Each row is a point. To make a cloud, some directions were put in groups of two or more. Within a group, all points are equally far from the middle, so they leave a hole (a ring in 2 directions, a hollow ball in 3). The other directions are filled evenly. Then the cloud was stretched, turned, moved and blurred a little. Count the holes, and give their numbers of directions, smallest first.

Cloud, 20 rows:
[[-12 -11  47]
 [ 50   9  17]
 [-21  22  31]
 [-21 -18 -14]
 [  5 -29   2]
 [-29 -56  19]
 [-40 -45  23]
 [-15 -17  24]
 [-20 -13  -1]
 [  9   3  37]
 [-16   5  46]
 [-14 -40  30]
 [  7  28 -18]
 [-11 -41 -14]
 [ 37 -22   6]
 [ 52  -3  42]
 [-34  15  -4]
 [-17 -33  60]
 [-13 -32  44]
 [-24  37  15]]
Holes: 0

Cloud, 27 rows:
[[-10 -36  17  -3]
 [ 22  14   6  29]
 [ -2   4  51  -7]
 [ 41 -26 -20   0]
 [-43 -13   3 -22]
 [-14   7  16 -59]
 [-33   3   8 -49]
 [ 16  -8  26 -46]
 [ 20 -17   7   6]
 [ -5 -42 -25  17]
 [ 10 -41   5  -1]
 [ 34 -18 -16 -31]
 [ 19   6 -21 -24]
 [-22 -27 -19 -53]
 [  3 -42  28 -23]
 [-16 -24  -7  22]
 [ 20   2  -1 -30]
 [-38 -35  -6 -43]
 [ -8 -60  20 -29]
 [  9  25   1 -19]
 [ 13  34  25   5]
 [-43 -21  30 -14]
 [-16 -37   7   1]
 [-19 -13 -42  36]
 [  0 -16  -1  31]
 [-10 -29  33 -10]
 [-33 -16  -4  13]]
Holes: 1 (2)

Cloud (54 x 6):
[[ 15 -12  -2  37  28   2]
 [-30 -25  28 -13 -14  16]
 [-49  16 -11   1  39  14]
 [ 44   6 -11 -10  -8  16]
 [ 21  26 -13  -3 -12 -10]
 [  5   7  47  25  12  18]
 [ 37  -6   9   8 -20  16]
 [-54  17   2  10   5  41]
 [ 36 -15 -11  -9  -4  15]
 [-31  17   7  16  51   6]
 [ -9  30 -11 -10  41  35]
 [ -5 -26   9   8  44  11]
 [  2  23 -30   2 -25  -2]
 [  9 -13  41  13  10   2]
 [-22  -3 -33 -20 -14  16]
 [ -5   8  -6   2  52  35]
 [-11   3  30  11  28  50]
 [-11  13 -38 -17 -19  12]
 [-32  13  15  10 -21  55]
 [-30 -29  12 -13 -11   8]
 [ -7  23  11 -18  38  32]
 [-19  19   0 -19 -36  21]
 [ -5  17   3  -6 -16 -21]
 [-32  15  25 -11  29  -8]
 [-16 -33  32  -3  -8  11]
 [-29 -18  35  44  -3  22]
 [-45  17  35   1  10  -8]
 [ 21   9   7  13 -28  54]
 [ 14   6 -26  30  33   1]
 [-60 -16  36  22   6   9]
 [-40  -4   5  44  -3  34]
 [-13 -43   0  22   6   5]
 [  9  21 -17 -20  34  41]
 [-26  10  22   6 -28 -13]
 [-40   9  23 -17 -20  34]
 [ 12  20  43   2   5  14]
 [-27  19  25  20 -13 -17]
 [-19  18 -22 -30 -13  16]
 [ -1 -20  22   9  37  -1]
 [  4  45 -21   6 -18  18]
 [-14 -29  26  28 -20   1]
 [ 13   5   3  28  18 -18]
 [-48  33  15  10  20  21]
 [-59 -24  30  15  12  12]
 [-33  -7   9 -19  -7  48]
 [ -6   1  21  36  22  46]
 [-27  25  -1  37 -18   9]
 [-12   8 -25  24 -33  26]
 [  1  -9  22 -23   9  42]
 [-35  14 -15 -19 -10  41]
 [-17 -14 -37  -1 -17   9]
 [-13   1  -7  18  54  -2]
 [ 19  30 -24 -11  21  45]
 [-41 -16  13 -12   8  45]]
Holes: 2 (2, 4)
